Each row of a before or after table is a point. One or more steps were done to the points. Then noise was added and the rows were shuffled. The steps act on how far a point lies along the listed directions, d1 being the first. Name the steps. A step turns or swaps two directions, mirrors them in a line or flattens them onto one, adds a multiple of one to another, or multiplies one. Angles are multiples of 10 degrees, from the lower direction toward the higher: turns from -170 to 170, lines from 10 to 170 but not 90. Use the fewest steps. Two steps may share a direction if one is a turn and the other turns, adds or multiplies; they go together, in the order done. Otherwise the lowest direction goes first.

Directions:
(1): [19  1 61]
(2): [ 58  21 -18]
(3): [ 21 -60  -5]
Before (8 x 3)
[[-18   5  10]
 [  5 -51 -23]
 [-17 -32  16]
 [ 30 -40  -3]
 [ -2 -53  22]
 [ 34  92 -31]
 [ 23  17 -29]
 [ 25 -10  32]]
After (8 x 3)
[[  6  -3  40]
 [ 46 -27  23]
 [-34 -11 -10]
 [-93  36 -15]
 [ 20 -52  -8]
 [ 39  -8   7]
 [  8 -46  22]
 [ 10  19  -4]]
Steps: turn d1 and d3 by -20 degrees; multiply d2 by -1

Directions:
(1): [ 15  68 -10 -22]
(2): [-33   6 -62  24]
(3): [53  4 -8 51]
(4): [-37  28  39  42]
Before (14 x 4)
[[  2  17  11  36]
 [-27  16   0  10]
 [ -3  -5 -14 -30]
 [-21 -16  -7 -10]
 [ -2  13  -6  10]
 [ -2  17  -8  35]
 [ 13  -5  -7  -9]
 [-20  12  35 -12]
 [  9 -37  16  -8]
 [ -9  -2  14 -31]
 [ -3 -11  26  35]
 [-10  -6  -5  -2]
 [  0  -7 -17  -9]
 [-14   3 -14 -33]]
After (14 x 4)
[[  1  28 -10  32]
 [  3  29  -9   5]
 [ -8  25 -16 -40]
 [ -7   4  15 -33]
 [  3  25  11  33]
 [ -1   4 -15 -34]
 [ -1 -12 -17  -8]
 [-14 -57  32  50]
 [-29 -45  -3  -1]
 [ 14  -2  -8 -11]
 [ -4 -95  25  13]
 [-13 -17  -5   2]
 [-24  28  -3   5]
 [-18  23  33 -16]]
Steps: multiply d1 by 3

Directions:
(1): [  8 -31 -63  46 -17  52  25  15]
(2): [-19 -41 -26  -4 -41 -71  -8  39]
(3): [-19  62 -41 -55 -37  16  13  16]
(4): [  8  51  32  59 -18  -3  -4  59]
(5): [ 30  32 -23  26   2 -51  58 -43]
(6): [-19  27 -54  20  58 -19 -54   1]
Before (10 x 8)
[[-20  32 -15 -82 -61  86  46  27]
 [  1   3   8  64  37   6 -24  25]
 [ -8 -72  23 -69 -48 -86 -10  -1]
 [ 32 -28  25  41 -39 -51  40  -8]
 [-33  17  30  -5  23  16  -2   0]
 [  5  42   6 -83 -64 -10  41  13]
 [-19 -41  13 -15  41 -45 -21 -57]
 [ 25  36  -3 -26  15 -72 -14 -17]
 [ -3  57  54 -14  12  -5  -3 -27]
 [  5  56 -14  21 -25  23  41   4]]
After (10 x 8)
[[-10 -40  41 -24  33 -26  -2 -65]
 [ 17  40 -12 -61 -63  41  61   8]
 [ 38  -9  60 -48  10  81  28 -72]
 [ 47  -3  19  64  -6  18  50 -34]
 [-40  -9  26 -11  -7 -16   4  22]
 [ -9  40 -41  24 -35 -18  27  25]
 [ 40  41  37 -38   6 -38  13 -31]
 [-33   6 -70 -62 -72  59  34  53]
 [-13   4  40 -16 -49 -50  16   8]
 [ -3   0  18  53  32 -24 -33  31]]
Steps: turn d1 and d6 by 40 degrees; multiply d2 by -1

Directions:
(1): [ 48   5  46 -55 -15 -43  19  28  50 -32  -2]
(2): [ 31 -20 -57 -11 -50  -6 -49  42 -10   0  52]
(3): [-16   1  14  34   4  10  53  95 -23  -1   7]
(4): [ 12  13 -58 -15  18 -22  55 -25 -38 -65   9]
(5): [-24  33 -51  24   2 -71  10  10  48  39 -20]
Before (10 x 11)
[[-30   2   5  25   6  16  -2 -15 -15  -9  -1]
 [ 23  -7 -14  -9  -2  -3  61  34 -25 -64  13]
 [  9   0 -36   7  -2  -1  15  15 -29  -8  -1]
 [-28  13 -47   8  -5   2  11   6 -26   9  -7]
 [-27   4  20  25   2  -4  16  14  19   6 -13]
 [ 29  -6  54 -42 -29  31 -43 -14  11   5  15]
 [ 40 -29  48 -30 -24  26 -19 -31 -12 -41  23]
 [-18   1 -12  23  -2  41  24  -3 -40   2  -2]
 [ 27 -41  40 -19 -28  61 -54  19  -3 -31  15]
 [-25  -4 -27  35  19   5   6 -21 -28  12  -5]]
After (10 x 11)
[[  1  -6 -90   9  20  18  57 -46 -82 -82  18]
 [  4 -14  86  -1 -32  62 -30  64  -3  33  19]
 [ 18   4 -11 -21   8 -40   3 -47  18 -16 -10]
 [  4  15 -45 -37  -9 -21   3 -37  -4 -21  -8]
 [ 25   0 -50 -17   1  -6   9 -29 -34 -32   2]
 [ 15   7 -12 -26  -9   8   3 -61  -4 -19  -7]
 [-36   7   8  30   0  -8 -13 -18  33  30 -19]
 [ 22 -31  53   6 -19  47  14  32 -42 -39  29]
 [ 16 -56  69  -2 -31  94 -68  43 -15 -11  19]
 [ -6   8  13  -7  -1 -13  -7 -32  19 -19  -6]]
Steps: turn d1 and d3 by 120 degrees; add -0.7 times d2 to d5; multiply d4 by 2

Directions:
(1): [-39 -17 -27  17  30  48 -19  35 -44  -4  33  33  29 -67]
(2): [ 23  -2  42  54 -42 -33 -19 -47  -5 -12  16  12  71 -29]
(3): [-69   4  -5  29 -41  39  -2 -43  48  54  24  -2 -24   2]
(4): [ -5  16 -30  49  76 -48 -41 -14  17  35 -15  37  -1  24]
(5): [ -2 -18 -15  -9  35  38   3 -95  -9 -57 -35   3 -16 -11]
(6): [-60  64   3  19   2   3 -19  16 -11 -66   6 -34  25  46]
Before (13 x 14)
[[ 10  -4 -19 -19  11  -5  23  83   1  35   9 -11 -36  -7]
 [ 76  -2  26 -14 -14 -37  15  67 -20  18  13 -11   9 -15]
 [ -6 -11   2   3 -36   4  22  53  16  32  30   6 -19 -20]
 [ 28 -17  -8 -15   4 -17   4  43 -18  26  17  20 -19  -7]
 [ 17  32  24 -12 -50 -34  18  11  44  22 -27 -38 -57  81]
 [ 40  -1  -7   0  66 -45 -11 -74  22  32 -24  16 -13  28]
 [ 18  11   2   2 -30 -29 -14  42   2   7  23   6   1  -1]
 [  9  10  25  -6 -27 -42   7 -20  23   2 -25 -33 -26  87]
 [ 17 -20 -35  15  76   4 -13 -69   5  -8 -46  35 -36  30]
 [ 23 -37   5  17   1   3  -3  -1 -21  47 -11  38  23 -35]
 [ 45 -29 -22 -12  22  -8  -9 -80   2 -29 -34  10 -11  -3]
 [ 73 -19 -19 -38 -10 -25  21  11  -3  32 -12  17 -25   4]
 [ 58 -25  12 -19 -24 -45  22  45  -5  44  10   8 -16 -31]]
After (13 x 14)
[[ 20 -45  10   6 -17  24   8 -11 -23  34 -10  30  23 -42]
 [  2  -6 -10  -5 -15  15  -8 -49   3 -35  -2   1 -17 -11]
 [ 22  -2  -1   7 -49 -42 -12  39  32  69  25   3   3  12]
 [ 35  -2  44 -47 -66 -17  36  27  19  53  32 -31   0  11]
 [ 38  20  15 -26 -10 -23  19 -39  22 -31 -59 -35 -56  76]
 [-10 -25 -34 -23  31  48  26 -23   5  -9 -19 -13 -57 -19]
 [ 19 -26 -21  -4  38  16  14 -32  -7 -38 -19  20 -25 -24]
 [ -2 -30 -16 -16  -3  31  11 -34  -6   9   7  15 -36 -17]
 [ 18 -38  -9  -9  -5  14  21 -77  17  20 -14  13 -45 -38]
 [ -4 -16  -4  17  -3  44   8 -95  26  19  -3  -5 -36 -21]
 [ 15   6  29 -14 -29 -35  11 -28  14 -13 -30 -38 -26  84]
 [ 30 -22 -28 -21 -23  10  19 -42  26  50  -7  18 -43   1]
 [ 14  -9  18 -15 -60  -5  21  90   7  54  27  -8 -13  22]]
Steps: multiply d3 by -1; turn d4 and d5 by -160 degrees

Directions:
(1): [ 23  55  17  62 -58  63  11  -9  14 -22  -2  54 -53 -48 -22  34 -25  -5
  15  31]
(2): [ 19  52  49   6  12 -55  50 -32  36  23  15  52  -4   5  50 -53  56   1
 -31  30]
(3): [ 25 -74  51 -12 -51  -3 -45  20 -12  29 -20  40  15  25  18  -6  -6 -76
  13  58]
Before (13 x 20)
[[ -1  20 -14  19 -26  35  -1  -6 -11 -11  -5  -5 -23 -21 -21  26 -12   6
   12   1]
 [  3  32  -2  28  -9  34  10  -9   8  -6 -20  11 -26 -21 -24   7   2  27
    3   0]
 [ 12 -36  52 -15 -23 -48   3  -8  21  23   2  48  10  19  39 -34  37 -24
   -4  42]
 [ 13  57   9  25  -5   4  35 -34  13 -13   6  16 -19 -27   0   1   3  15
  -10   6]
 [  7   2  27   6  23   0   1 -11   4  -3  -8   2   4 -19  18  -5   3   0
  -21  -1]
 [-24  30   0   3  30   0  17 -13   5  -6   6  -6 -20 -15  13 -17  24   8
   -8 -14]
 [ 23 -64  62 -39 -31 -61 -21  14   3  48 -33  27  43  44  53 -47  18 -79
  -14  55]
 [ 17 -61  66 -30 -22 -20 -46  18  -1  29 -16  32  11  18  18 -16  21 -54
   -6  60]
 [ 19 -95  33 -45 -26 -14 -58  34 -17  29 -27   7  38  48  -9   9 -29 -71
   -1  27]
 [  6  26  27  17 -14  15  13  -2  18 -10  -3  41 -11 -12   5  15 -11  20
    4  24]
 [  7  40   7   3   8 -27  20  -4  15  20   3  10 -12 -15  10 -24  19   6
  -23  15]
 [  8  28 -28  -7   0  21  20 -24   7 -19  11 -15 -20 -25 -13  13 -25  22
    1 -24]
 [ 11   1  -6  23 -15  12  -6   0   8  14 -16  16  -7  -6  -2 -10  -5  -4
   -9  -3]]
After (13 x 20)
[[  5  23  -7  19  -7  32   3  -8   7  -4 -19  -1 -17 -16 -25   2   0  32
    4  -4]
 [-21  33  -2   8  24   4  17 -14   8 -11   6  -6 -23 -20   9 -18  21   7
   -5  -8]
 [ 12   3  26   6  21   4  -1  -7   4  -5  -6   5   2 -25  19  -2   2   0
  -20   5]
 [  6  46  12   7   1 -15  22  -3  15  17   3  15 -19 -18   4 -17  14   7
  -16  16]
 [ 21 -54  70 -22 -26 -16 -47  15   3  25 -20  40   1   9  15 -13  16 -55
   -8  63]
 [ 22 -90  40 -43 -28 -22 -48  31 -16  31 -24  15  33  50  -5   4 -21 -70
   -1  28]
 [ 29 -44  70 -21 -49 -43 -16  10   8  43 -34  50  27  35  52 -43  19 -78
  -14  67]
 [  0  16  23  12 -10  19   5   3  10 -11  -7  30  -4  -9  -2  15 -18  22
    4  16]
 [  5  21 -30 -12   3  16  14 -24   1 -18  12 -24 -13 -15  -9  14 -24  22
    0 -30]
 [  9  -4 -11  22  -9  12 -12   2   4  15 -22  15  -9  -7  -4  -9  -4  -6
   -8  -6]
 [-10   8 -22   5 -15  23 -10  -6 -17  -7  -9 -22 -10 -11 -17  25 -13  10
   16  -9]
 [  9  50   4  26  -3  11  31 -31  11 -13   4  14 -16 -27 -10   5  -6  13
   -6   4]
 [ 18 -23  56   0 -39 -33   8  -9  25  15   1  59  -2   7  30 -26  28 -27
    2  49]]
Steps: multiply d1 by 0.7; turn d1 and d2 by -20 degrees

Directions:
(1): [ -7 -56  32 -48 -14   9  -6  59  35 -13  50  -1 -31 -12   3   7  34 -33
  39 -13  -1 -49  27  -7   0   6  19  14 -45  21  13 -11]
(2): [-15 -30 -37  19 -19  38 -11  -9 -21 -22   3  47   4  17  43 -24  27   5
 -41  37  31 -50   9 -60   2  45  11   8  41   8   7 -17]
(3): [ -2 -29 -13  40  22 -14 -25  40   6  40 -21  -5   5 -39  -9 -14 -55 -32
 -63  19 -49 -18  26  12 -27  39  16 -19 -35 -13  18  -4]
(4): [-14  11 -26  -5  95  20  32  -9 -14 -45  38  33  20 -33 -23 -22  41 -12
   4  -2 -35  19  17 -14 -21   1 -46 -10 -19 -12   5 -10]
(5): [-25   5  22  10   1 -32  22 -59 -10   3  16 -14 -31   4  38  -9 -21  -2
   2 -15  -2 -24  22 -61  31  -6   9 -60 -60 -33 -42   8]
Before (11 x 32)
[[  4   5  -3   8  17  -3   2  -3 -10  -7   3   7   3  -2  -1   2   0  -2
   -2  -6 -10  11   0  -4  -1   0  -8   5  -1  -3  -3   1]
 [  2  12  -9  11  15  -1   3  -8  -8  -4  -4   3  13  -2  -6  -1  -3   1
   -4   6  -6  16 -10  10  -3   5  -5   4   8  -1   0   3]
 [  1  10   3  -3  -2   0   7 -11  -2   1 -11  -1   1   0  -5   2   0   3
    0   5   3   9  -9  10  -1 -11  -8  -2   8   2   2  -3]
 [  8 -18  -8  29  -6 -19 -17  23   3  41 -32 -19   2 -17  -3   1 -54 -15
  -46   7 -25  -5  12  18  -8  18  17 -16 -17  -5   3  -2]
 [  1  -4   4  -6 -16  -3  -8   5   7   8  -9   2  -4   7   5   5  -2  -4
   -5   1   8   2  -5   8   1  -1   9   5   2   2   6   3]
 [  0   6  -9   1   7   7   1  -5  -2  -7  -1   7   8   3  -6   4   5   5
   10   4   2   7  -5  -2  -8  -1  -5   8  12   2   2   3]
 [  3  20 -14   1  11  10   4  -5  -7 -11  -6  -1  12   0  -8   2   7   7
    2   0  -2  23 -12  15  -2 -11  -8   6  16  -3  -5   6]
 [ -7  11  -3  -2   8   2   7 -14  -1 -12   1   6   2  -2  -4   6   9   2
    6  -8   1   5  -4  -2   1  -3  -7  -6   0  -3  -5   0]
 [  1  -2  12   2  -5  -4   1   7   5   0  -5  -4  -3  -2  -4   8  -1  -2
    1  -3  -9   2  -2  11  -7  -1   4   6  -6   2   9   3]
 [  3   6  -6   3   4   8  -2  -7  -6  -5   1  13   5   4   2   3  13   8
   -1   7  12  -4  -5 -11   0   1  -5   8  15  -1   3  -6]
 [  4   0  -9  -4  16   3  -1   7  -1  -6  -2   1   9 -12 -15  -4   4  -4
   -4   0  -6  11  -2  14 -13   4  -6  12   9  -1  10  -2]]
After (11 x 32)
[[ -6   4   3 -12 -19   8   2 -11   4 -15   4   5  -5  11   6  10  18   7
   16  -9  20  -7  -9  -7   9  -3   3   3  11   7  -6  -1]
 [  0   3   8  12  -3  -7   1  -1   0   4 -13  -6  -1  -2  -3   6 -11   0
   -8   0 -13   6  -2  10  -7   2   4  -1  -6  -2   6   4]
 [ -4   4  13 -13 -12  -1  12 -16   2  -3   0  -4 -11   5   4   3   6   3
   13   0  11  -4  -4  -4   8 -15  -3  -8  -2   2  -5  -3]
 [ -5   6   1  -3  -5   3   5 -19  -4 -10   4   4  -4  14   8   5   6   8
   19  -1  12  -3  -4 -20   4  -5   1   0   6  -1  -9   4]
 [ -7   9   6  -9 -21   4   6 -23  -4 -12   8  -6 -13  17  21   5  11   7
   18  -7  18  -5  -5 -18  20 -12  10  -8  -1  -6 -21   6]
 [  0  10   0  -6   6   6   6 -20  -6 -13  13  11   0   7   7   4  24  10
   13   0  17  -5  -3 -23   6  -8  -7   2   7  -3  -5  -4]
 [ -1   8   1  -5  12  -7   3  -6   2   2  -3   3   2  -3  -4   1  -1  -5
   -1  -3  -6  16  -3  10  -3  -8  -4  -6 -10  -8   2   5]
 [ -5  -6   5   6  -6  -9   0 -10  -1   0   5  -2  -8   4  15  -1  -7  -8
    0   3   2 -12   0 -12   9  12  13  -8 -13  -3  -8   3]
 [ -3  -3  -4  11  -8 -11  -5 -15  -6   9 -12  -6  -3  -1   9  -6 -18   0
  -19   3   2  -6   4 -10   1  12  10  -8   1 -13  -5   2]
 [  2 -50 -15  55  44 -33 -30  69  15  68 -30 -23   4 -69 -23 -15 -95 -58
  -92  15 -89 -20  49  30 -37  49  22 -40 -77 -20  22  -6]
 [  2 -10   4   6  -9  -3  -6   3  -6  -1   2   5  -6   6  14   3  -3  -3
   -3  -2   1  -7   2 -13   5   7   7   6  -1   2  -2   0]]
Steps: turn d1 and d5 by -130 degrees; mirror d2 and d4 in the line at 30 degrees; multiply d3 by 2.5
